Each row of a before or after table is a point. One or more steps were done to the points. Then noise was added and the rows were shuffled. The steps act on columns, c1 being the first. Name the steps. A step turns or swaps two columns, mirrors them in a line or flattens them onto one, adds a multiple of one to another, or multiplies or shifts one. Angles are multiples of 10 degrees, from the lower column toward the higher: turns from -170 to 170, lines from 10 to 170 but not 90. Use the fewest steps. Two steps may share a column if one is a turn and the other turns, adds or multiplies; they go together, in the order done. Otherwise the lowest column goes first.
In the rows, 128 means zero.

Before, 8 rows:
[[ 47  89  99]
 [120 180 157]
 [137 109 139]
 [ 63 127 161]
 [ 89 128 122]
 [123  93  88]
 [ 97  93  72]
 [108 183 139]]
After, 8 rows:
[[115 148 132]
 [118 168  55]
 [168 133 135]
 [191 131 119]
 [126 223 108]
 [149 170  94]
 [184 131  62]
 [105 219 111]]
Steps: turn c1 and c3 by 110 degrees; shift c2 by 40

Before, 8 rows:
[[150 125 172  83]
 [141 141 180 109]
 [ 96  80 102 180]
 [ 70 153 176 158]
 [150 141 166 176]
 [147  79 115  96]
 [134 124  87 169]
 [ 64 114 128 125]]
After (8 x 4):
[[150 125 104 202]
 [133 123 152  60]
 [ 95  79 137  55]
 [151 141  76  87]
 [ 64 115 130 132]
 [149  80 150 162]
 [ 67 152  73 112]
 [139 140  85 175]]
Steps: turn c3 and c4 by 160 degrees; multiply c4 by 1.3

Before (10 x 8):
[[117 128 135 155 120 159 143 123]
 [106 112 123 182 149  79 162  92]
 [ 43 138 104 153 139 104 158  73]
 [172  84 141  90  78 176  79 162]
 [149 112 160  91 123 136  77 110]
 [134 123  81  96 141 104 168  69]
 [124   7 203  57 141 167 146 121]
 [137  86 166  84 185 156 139 141]
 [110  91 186  49 138  99 157 170]
 [150 177 174 158  92 144 137 110]]
After (10 x 8):
[[139 111 166  98 183 159 138 141]
 [108 112 186  70 134  98 162 171]
 [132 127  79 108 141 104 169  71]
 [125  78 206  79 141 163 144 123]
 [174 108 141 100  79 174  78 161]
 [ 41 134 104 145 142 105 155  72]
 [150 120 159 102 126 136  77 109]
 [151 149 173 148  92 144 136 111]
 [104 121 120 168 152  77 160  93]
 [119 127 135 150 120 160 142 125]]
Steps: multiply c2 by 0.4; multiply c4 by 0.7

Before (8 x 9):
[[127 145 135 136 138 120 127 138 151]
 [117 136 121 135 145 107 134 135 116]
 [134 108 136 133  80 136 155 132 132]
 [166 114 110 137 102 147 122 127 121]
 [130 146 128 116 154 122 151 140 138]
 [143 105 109 149 111 166 130 119 127]
 [133 112 139 119 138 126 128 139 136]
 [113 138 112 118 147 107 137 156 148]]
After, 8 rows:
[[134 108 136 133   8 132  74 115 136]
 [127 144 135 136 153 151 159 120 120]
 [133 112 139 119 153 136 108 118 126]
 [130 145 128 116 193 138 138 109 122]
 [113 138 112 118 176 148 144  98 107]
 [166 114 110 137  63 121 113 131 147]
 [117 136 121 135 170 116 136 120 107]
 [143 105 109 149  86 127  89 136 166]]
Steps: turn c7 and c8 by -160 degrees; add 1.5 times c2 to c7; multiply c5 by 2.5; swap c6 and c9

Before, 13 rows:
[[ 84 138 112 141 151 121 129 138 107 128  95]
 [104 136 127 120 146 166 160 143 108 125 170]
 [ 94 146 136 121 137 183  91 125 117 150 119]
 [105 131 134 130 117 149 126  98 118  87 162]
 [232  75 209 137 153 150  99  58 115 151 152]
 [ 89 101  95 139 121 168 161 124 129 161 161]
 [ 88 125 108 105 168 134  89 114 124 148 178]
 [187 129 187 136 165 150 109 137 182 142 179]
 [102  10 115  91 118 172 130 143 151 128 163]
 [104 144 103  21 147 131 126  92 166 108 119]
 [100 138 122 137 146 155 128 121 238 129 144]
 [ 83 109 119  64   7 126 136 140 129 151 139]
 [ 86 140 194 131 162 143 156 118 124 148 163]]
After, 13 rows:
[[ 48  59 208  77 154 116 109 101 117 151 163]
 [165 124 108 152 166 105 112 122 125 149 191]
 [178  93 120 184   7  91 147 133 129 150 134]
 [ 72 113 188 110 164 129 141 131 182 145 181]
 [155 148 137 150 136 150  70 127 116 151 139]
 [163 151 193 137 160 114 195 125 124 148 146]
 [192  21 117 109 118 171 159 135 150 129 158]
 [166 155 111 130 152 121 104 132 107 129  97]
 [148 137 127 142 147 171 208 133 106 126 147]
 [149 138 133 133 115 211 151 117 118  87 159]
 [175 124  94 112 120 116 199 128 129 163 138]
 [151 149 122 130 147 154 142 125 236 130 145]
 [144  95 103 233 147 159 116 114 165 108 121]]
Steps: turn c1 and c2 by 160 degrees; turn c2 and c4 by -150 degrees; add -1.5 times c10 to c6; turn c7 and c11 by -30 degrees; multiply c7 by 1.6; multiply c8 by 0.4

Before (11 x 12):
[[108 108 112 139 141 116 174 102 100 154 147 147]
 [148 186  51  66 123 128 173 162 180 122  82 127]
 [150 165  92  57 108 150  74  92 124 148 159 146]
 [ 82 122 114 148 111 166 177 106 148  90 170 133]
 [145 183 132  72  93 121 124 123 183 117  79 164]
 [181 127 138 165 203 114 177 159 162 135 170 136]
 [110 137 155  67  95 122 113 160 107 137 151  80]
 [ 95 151 120 143 133 133 106  87 114  91  83 122]
 [124 132 128 150 111 196 160 152 116 136 167 125]
 [ 97 155 145 110 205 115 168  88 182 165 112 161]
 [180 162  98  94 104 152  97  51 129 178 161  80]]
After:
[[140  66  52  80 157 133 173 175 147 169  83 110]
 [ 70  76 153  94  74 119 115 130 142 173 137 106]
 [129 208  96 131  64 156 104 192  53 197 145  56]
 [168  92 137 158 194 108 180 114  85 109 203  87]
 [105 153 125 118  69 167 182 131 226  86 153 171]
 [110 162 124 116 172 136 107 168 165  86  97 148]
 [129 169 147 141 245 117 164 172 237 167 149 171]
 [170 108 133  84 112 127 144 184 145 155  66 123]
 [128 167 105 150 135 111 167 114 133 137 154 158]
 [150 156  95  83  74 141  69 169  85 190 143 124]
 [122  90 131 149  80 201 163 131 114 116 155 135]]
Steps: add -1.5 times c1 to c9; turn c1 and c12 by -50 degrees; turn c2 and c8 by 110 degrees; multiply c2 by 1.3; turn c4 and c10 by -40 degrees; turn c5 and c11 by 30 degrees; multiply c5 by 1.6

Before, 8 rows:
[[ 39 112 169  94 111 107 141  89 103  89 165 195 102 136 172 147 115 102]
 [160  62  88  71  83 136 127 117 156 147 194  88 163 149 107  99 115 126]
 [ 62 152 137 174 182 175 175 171 192 124 128  91 171 156 145  67 171 107]
 [129  73 127 140 143 119  98 124 135  59 121 135 132  90  92 113 199 104]
 [ 96 101 154 123  64 107 105 150 161 146 127 128 143  54 142 139 177 151]
 [ 96 181 110 154  77 102 182 152 119 121  85  80 119 151 115 136 114 203]
 [145  75  74 151 124 104 115 143 138 106  82 195 158  66 145 162 124 184]
 [153 150 142  66 134 130 123  75 144 144 105 163 186  60 159 170 112 172]]
After (8 x 18):
[[ 66 110 100  87 105 166 160 178 127 153 165 190  76 123  92 154 111 109]
 [144 149 136  65 134 141 117 184 172 121 100 165 238  51  99 147  98 175]
 [144  70 111 153 122  76 149 124 159 124  82 193 215  64 111 149 120 186]
 [ 98 103 105 125  64 150 109 100 150  94 125 122 168  61 106 114 170 163]
 [123  72 116 138 142 133 208 129 110 120 120 141 116  62 166 116 189  98]
 [149  64 145  73  78  91 111 135 120 120 203  88 159 157 151  85 119 134]
 [ 86 156 176 176 178 148 115  92 107 170 122  96 159 155 101  56 166 105]
 [104 177 106 156  80 105 120 109 131 186  91  82 186 150 132 134 122 205]]
Steps: multiply c1 by 0.7; mirror c3 and c6 in the line at 50 degrees; turn c7 and c10 by 110 degrees; add -0.3 times c7 to c14; turn c8 and c15 by -170 degrees; multiply c9 by 0.7; turn c9 and c16 by -50 degrees; add 1 times c18 to c13
